Every row gives one point. The last column is the point's height on a tilted bowl or saddle (a function of degree 2), plus a little noise. Along how many of its main directions does it bend up, bend down or stay straight?

Points:
[[ 20  14 -10]
 [ 21 -60 -60]
 [  6 -11  -6]
 [-20   6  -8]
 [-28  30 -22]
 [ 10  18  -7]
 [  1 -18  -9]
 [  3 -16  -8]
 [ 25   7 -12]
 [ -3   0  -4]
 [  3  34 -15]]
Directions: 0 up, 2 down, 0 straight

Points, 10 rows:
[[-33 -42   4]
 [-17 -14 -24]
 [ 59  47 -38]
 [-41  46   6]
 [  1   6 -34]
 [-34  -4 -25]
 [ 15   6 -36]
 [ 17  17 -37]
 [ 17   4 -37]
 [-26  28 -19]]
Directions: 1 up, 0 down, 1 straight

Points (11 x 3):
[[-20  48 -40]
 [ 44  10 -26]
 [  2 -16   2]
 [ 24  22 -18]
 [ 41  28 -41]
 [-11  20  -3]
 [ -9  44 -35]
 [  7 -19   0]
 [ 20  41 -43]
 [ 22 -45 -31]
 [-20  41 -28]]
Directions: 0 up, 2 down, 0 straight

Points:
[[ 10   0  14   2]
 [-19   3   4   0]
 [ -7 -33  -8   9]
 [  6 -31 -25  10]
 [  1  27 -58 -42]
 [ 10   4   7   5]
 [ -2 -19 -53 -12]
 [-41  37   5 -23]
 [ 34  -8   9 -12]
 [ 30 -26   6  -6]
 [ -4 -20  22  -2]
 [  5  27 -36 -17]
 [-29   7  21 -12]
 [ 48 -55 -21 -17]
 [  2  -2  18   2]
 [-60 -12 -35 -60]]
Directions: 0 up, 2 down, 1 straight

Points, 15 rows:
[[ 15  38 -29 -34]
 [ -4 -34  24 -45]
 [ 20  17  19 -15]
 [-16  19 -26 -11]
 [ 25 -47 -26 -55]
 [ 10 -21  -7 -19]
 [ 33 -32  -1 -49]
 [  8  10 -16 -10]
 [ 39  27  -4 -23]
 [ -9  20  -8  -8]
 [-18  60  17 -45]
 [-14 -13  11 -14]
 [-33  -2  -1  -4]
 [-17  15  -2  -6]
 [ -9  16  13 -11]]
Directions: 0 up, 2 down, 1 straight

Points (18 x 4):
[[ -5 -16  16   3]
 [  4  13  11   5]
 [-60 -10   7  23]
 [  7 -12  54  14]
 [ 46   4  15 -27]
 [-33 -13  30  43]
 [ -3 -17  15   1]
 [ 36 -29 -12 -10]
 [ 21  45   6 -26]
 [ 20  19 -13 -14]
 [-24  25  -8  -1]
 [ 44 -26 -22   2]
 [-27  -8 -20 -20]
 [ 40 -58  16 -60]
 [-16  11  -1   5]
 [-37 -22  35  43]
 [-23   7 -34 -32]
 [ 38  -3  -1 -13]]
Directions: 1 up, 2 down, 0 straight

Points, 23 rows:
[[ -5  41  44  27  52]
 [ 25  33  10 -34  12]
 [ -6  15 -45  -2  38]
 [ 31  -8  -7  -1  -4]
 [  8 -24 -22  -2   3]
 [-35 -56  16   3  21]
 [ 23  20 -17  18  14]
 [ -2  36  19  24  32]
 [  3  16 -21  28  14]
 [-50   2  46   3  37]
 [ -3  -5  35  -4  18]
 [ -4  11  46 -12  38]
 [ -6 -25  12  53 -12]
 [ 14  11 -16 -26   3]
 [-35 -18 -18 -12  35]
 [ -4  39   0   4  32]
 [ 11  24   2 -16  13]
 [-38 -39 -28   2  37]
 [  4   8  58 -12  49]
 [  6 -27 -42 -19  19]
 [ -3  23  12 -39  28]
 [ -1  -8  45  27  19]
 [  8 -60  37 -30  44]]
Directions: 3 up, 1 down, 0 straight

Points:
[[ 25 -11 -28   5  -2]
 [-24   5  34 -35  -4]
 [ 18 -27 -13 -15 -29]
 [-41 -32  -4  -7   8]
 [-10 -27  33   1  31]
 [ 10  20  35  12  -9]
 [-40 -50  -3 -12  22]
 [ 16   2   1  35  28]
 [  1 -14 -31  26  38]
 [  0  -4 -38 -21  -9]
 [  3  36 -13  -7  18]
 [-55  21 -25  24  60]
 [-13   3  33  31  26]
 [-16  -4 -19 -11 -12]
 [-11  -5  10  26  21]
 [ -1   6  29   9  -3]
 [ -6  -1 -25   7  11]
 [-11   0   9 -24 -23]
 [-18  -8 -21 -52 -30]
 [-60  -8  -5  -5   6]
 [ 10   2  25   7  -8]
 [  2   3   3 -14 -25]]
Directions: 2 up, 0 down, 2 straight

Points (47 x 7):
[[ -7  12 -12  19   3  -5  17]
 [ -2  -3   7  44  -5  -1  39]
 [ 60 -12 -22  35  31 -12  55]
 [  2  -5 -30 -13 -29  19   9]
 [-17 -32  11 -29 -27 -12  17]
 [-34 -28   1  11  28   1  18]
 [ 34 -19  -2 -20   4   1   0]
 [  8  41 -14  25  16 -49  60]
 [ 26  15  30 -21 -43  -8  60]
 [ 23   6  17  -6  22 -18  16]
 [ 21   9  43   8  -8  -6  49]
 [ 18 -10  26 -10  -1 -24  20]
 [ 29  40  19 -31   7  37  36]
 [-23   1 -11  13  28  26  23]
 [  3  -3 -20  -1 -22 -13  14]
 [ -5   8  -5  19   0  23  22]
 [ -1  15  14 -12  -8  -3  13]
 [-51  25   8 -18  -6 -12  25]
 [ 37 -10 -14  13 -26  26  28]
 [-24  16  19  39  -5  21  57]
 [ 47   3   3   4   3  -1  24]
 [ 11  -2 -16  12   0 -25  16]
 [ 14  -7  -1 -24  14  20  -7]
 [ 11  10 -10 -27   0  11  -6]
 [ 10  -2  -1 -13 -16   4   4]
 [ -1  10  23  11 -16  -4  29]
 [ 18 -15 -28  -3   8   5  -3]
 [  0 -40   8 -26  -4 -22  12]
 [-17 -18  -5  -3 -50 -27  39]
 [ 25  24 -15  -2  17  20   9]
 [  1  20  -9   0   9 -19  12]
 [-25 -10 -24  22  27   2  22]
 [ 32 -25 -27  24  25   8  20]
 [-18  -8   1   3   3  22  11]
 [  9  -7  19   3 -25  -7  27]
 [-27  15  19  -6 -40   9  46]
 [ -8   1  -9  25  -5  -8  20]
 [-12 -21 -16  28  41  -6  25]
 [ 10  -1 -37  -3 -20  13  11]
 [-14  15 -15   7  13   1  10]
 [  9  -5 -11   1  31 -14   4]
 [ 20  23 -26  -8   0  -5  13]
 [ -2  -5 -26 -19  -7   7  -4]
 [ 25 -39   3 -20  23 -55  43]
 [  6 -22  32  23   1  14  40]
 [-10  13  33  20 -23   9  50]
 [-27 -18  16   0 -27   9  27]]
Directions: 5 up, 0 down, 1 straight

Points:
[[-15  14 -33 -12 -25  22 -12]
 [ 18 -11  45  24  -7 -10 -32]
 [-10 -14 -13 -16  11 -21 -20]
 [ -3  21 -14  34  54   3 -36]
 [ -3  15  14  -8  16   1  -8]
 [  0 -27 -19 -33  14  -8 -25]
 [ 28  13 -19   6  21  60 -27]
 [-25  31  -9 -18  36 -37 -38]
 [ 18 -34 -13  42 -20  31 -43]
 [-20  32  -3  -4 -23   4 -16]
 [  2 -10 -10  17 -20  -4 -15]
 [ 24  -3 -11   3   7  38 -13]
 [ -4  10 -13  27 -16   8 -12]
 [-15  -7   0 -25 -13   4 -11]
 [  0 -49  -4   5  43   3 -54]
 [-23 -38  44  -8 -18 -32 -58]
 [-35  14  14 -32  24  31 -20]
 [-29  21  -2  -4 -14  -7 -16]
 [ 23 -31   3   2   4 -20 -31]
 [ -3 -38 -21  46  13  48 -53]
 [-33   5  14 -20  24  -7 -21]
 [ -8 -20   6 -15  39 -27 -37]
 [ 10  11   9 -55  15  -2 -22]
 [ -1 -18 -31 -19   0 -19 -22]
 [-10  42   7  32 -23  32 -27]
 [ 30 -20   3  37 -12  18 -32]
 [-42 -14  36  21 -11  -3 -37]
 [-28  25   3  -6 -31  -9 -25]
 [-20  32 -14  28 -18  -1 -22]
 [ 34 -31  14 -15  -8  -6 -29]
 [-11   9  20   4  -1 -18 -16]
 [ -9  25  26  23  50  -3 -31]
 [ -1  -5 -12   2   9 -10 -11]
 [-20  -7 -28 -35 -14   5 -16]
 [ -2   4  10 -29 -17  -2 -12]
 [ -8 -19   6   5  -6  -6 -15]
 [ -2   6  22  -2 -14   5  -9]
 [-32 -26  14  36 -34  23 -40]
 [  7 -39  16   7  49 -10 -55]
 [ 32 -43 -36   4 -20   9 -42]
 [ 33 -28 -11  -8  18   2 -30]
 [ 17   0  12  -3 -15  16  -8]
 [ -4 -23   5  19  -7  23 -17]
 [-11 -40 -13  -4 -36   4 -32]
 [ 34  21  14  32   2 -30 -37]
 [ 13  25   8 -25  40  11 -18]
 [ -1  28  20 -13   7  -9 -14]
 [  7  -1  10 -27 -19  18  -9]
 [ 17   1  13  15  11 -32 -28]]
Directions: 0 up, 6 down, 0 straight

Points:
[[ 25  10  -6  18   4 -41 -33]
 [-19 -21 -14 -13  14  27   3]
 [  9   2  -4  -5  29   5 -43]
 [  6  -7   4 -23  11 -22 -49]
 [-37   8   6   9  -5 -16   6]
 [  4 -10 -27  -4  11  12  -6]
 [  9   4  -9 -25  29   7 -48]
 [ 34 -26  20  60  -5  12 -24]
 [-26  10 -22 -10   1  22   5]
 [  3  11 -33  -2  20  14 -10]
 [ 15  -2 -15  14   6 -13 -13]
 [ -8 -37   7   7  20  -1 -26]
 [ 23   4   0  49 -39   2  40]
 [-15   4 -12 -28  -3  -8   4]
 [ 10  13 -43  36   7 -10  26]
 [-36   7  27   5  26  -1   4]
 [-11  18   7  -6  14 -17  -8]
 [-24   4   3  16 -12 -19  -6]
 [-12 -38  -7  22  -6  11 -22]
 [  9 -17   2  -4 -16  30 -40]
 [ 12  17   4  12 -16   7  14]
 [ 17  -1 -29 -18   3  14 -22]
 [ -5  14  15  -1  20   7 -17]
 [ 25 -32  10  -1  18   2 -60]
 [ -5  12   7  -4 -18  -1   9]
 [-14 -21  37 -14 -25  -3   2]
 [ 15  -2   0  -9  27  -1 -54]
 [ 10  -2  -6  -1 -22 -16 -17]
 [ 11   8  -5  20 -20  26 -10]
 [ -4 -18  -1   0  14  24 -29]
 [  5 -14 -12  14  14 -23 -33]
 [ 10  36  10  -2  -4 -18  22]
 [-21   8  17   3  -4   5  16]
 [  0  11  -5  15   5   9  -7]
 [ -6 -13  23 -13  -6  -4 -14]
 [-21  -4  -3   4  20  -5 -14]
 [-16 -17  15  15  20 -29 -56]
 [-25   7 -18   7   8   6   0]
 [  0  -3 -17  10   3   0  -8]]
Directions: 2 up, 3 down, 1 straight
